Each row is a point. A path goes straight from each point to the next, and from the last back to the first. The post is the endless flat space through its rows: a point in 2 columns, a line in 3, a plane in 4, and so on, so that a path can go around it. Count how often the path circles the post. Going back the other way cancels.
In the rows, 128 means zero.

Post, 2 rows:
[[131 113 182]
 [117 163 125]]
Path:
[[146 161 118]
 [128 164 148]
 [106 180 163]
 [ 83 117 185]
 [ 72 145 188]
 [ 94 154 144]
 [106 143 127]
 [130 118 137]
 [128 155 116]
 [106  88 154]
 [ 75 142 146]
 [ 97 173 189]
 [145 122 193]
 [180 151 128]
 [149  79 159]
 [130 116 154]]
Times around: 0

Post:
[[137  85 121  45 141  71 133 130]
 [129 145 123 180 112 213 153 146]
 [130 120 144 155  79 125 155 127]
 [163 111 140 133 163  39 115 122]
 [120 130 179 144 100 195 133 177]
 [125 141 153 147 121 132 110  89]
 [139 118  96  94 124  38  71 133]]
Path, 12 rows:
[[148  84 139  88  74  96 133 126]
 [152 140  42  65  56  90 120 119]
 [129 151 101 132 138 105 172 140]
 [ 96 112 144  88 140  97 116 114]
 [104 103 134 155 111 176  80 141]
 [155  86 137  49 156 143  99 168]
 [145 130 125 107 114 136  98 190]
 [121 161 100 141 131 125 109  97]
 [102 132 147 120 120 150 156 130]
 [131 116 139  82 127 112 146 154]
 [ 87 127 156 166 119  91  98 114]
 [129  88 193 156 151 115 100 149]]
Times around: 2

Post, 11 rows:
[[106 163  99 120 129 165 140 117 128 128  99 118]
 [ 84 135 132 143 123 104 142  95 136 111 131 171]
 [185 115 134 140 177 119 125 157 110 164  72 118]
 [130 156 124 143 116 130 126 140 142 104 184 182]
 [150 140 182 109 140 178 118 169 102 158  67 121]
 [124 138 112 141 141 153 105  85 149  88 137 166]
 [ 81 154 119 140 105 115 117 143 121  65 124 123]
 [152 166 132 109 124 144 113 122  69 164  93 104]
 [ 94 182 129 131 166 118 110 119 122 109 135 148]
 [107  78 133  57 126 127 106 164  82 107  76 135]
 [105 132 162 106 137 129 144 129 132  97 151 113]]
Path (30 x 12):
[[125 144  90 187 139  97  91 164 117  94 104 133]
 [121 147 112 125 154 155  92  78 142 114 125 146]
 [103 169 176  61 168 183 111 208 116 128  86 122]
 [160 153 115  75 124 159  97 118  78 107 105 147]
 [141 113 165 116 147 130 126  59  49 198  71 193]
 [ 94 132 101 134 134 197 120 114 142 103 108 136]
 [ 67 148 188 114 179 155 133 125 119 122 103 100]
 [162 133 142 131  83 122 163 123  84 108 170 128]
 [121 161 195  76 138 129 159 171 103 151 116 123]
 [146 154 154  39 123 190  71 171 104 110 104 123]
 [ 60 218  90 116 160 133 127 124 142 119 140  95]
 [ 68 183 135 177 103 142 129 137 119 101 123 124]
 [159  54 135  98 121 113 139 159  82 131 112 158]
 [161 173 137 129  94 118 162  86 107 136 141 123]
 [107 186  57 144 196  26 118 117 129 103  82  90]
 [107 158  98 155 125  92 100 147 118 102 101  65]
 [104  96 155 135 133 138 183 120 167 106 134  87]
 [122  98  70  58 171 159 101 107 101  94 103 128]
 [109 233 139 159 170 136 134 117 106 138 123 113]
 [126  77 108 177  69 140 150 144 119  99 133 161]
 [ 69 149 157 144 101 137  97 166 127 131 108 181]
 [ 84 163  91 136  97 137 117 152 161  97  70 118]
 [190 115 146  77 114  88 108 167  63 162 115 181]
 [110 183  88 161 109 191 152  99 136  83 127 127]
 [146 171 115 183 148 144 139 105 126 141 136 139]
 [127 154 136 169 141 149 112 129 129 147 130 149]
 [114 161 189 119 148 150 105 103 146 136  87 120]
 [137 130  68  98 120 126 140  31 143  82 155 122]
 [164 159  69 128 101 118 132 145 109 115 165 173]
 [162 114  87 140 190  87 130 144 103 137 119 118]]
Times around: 1
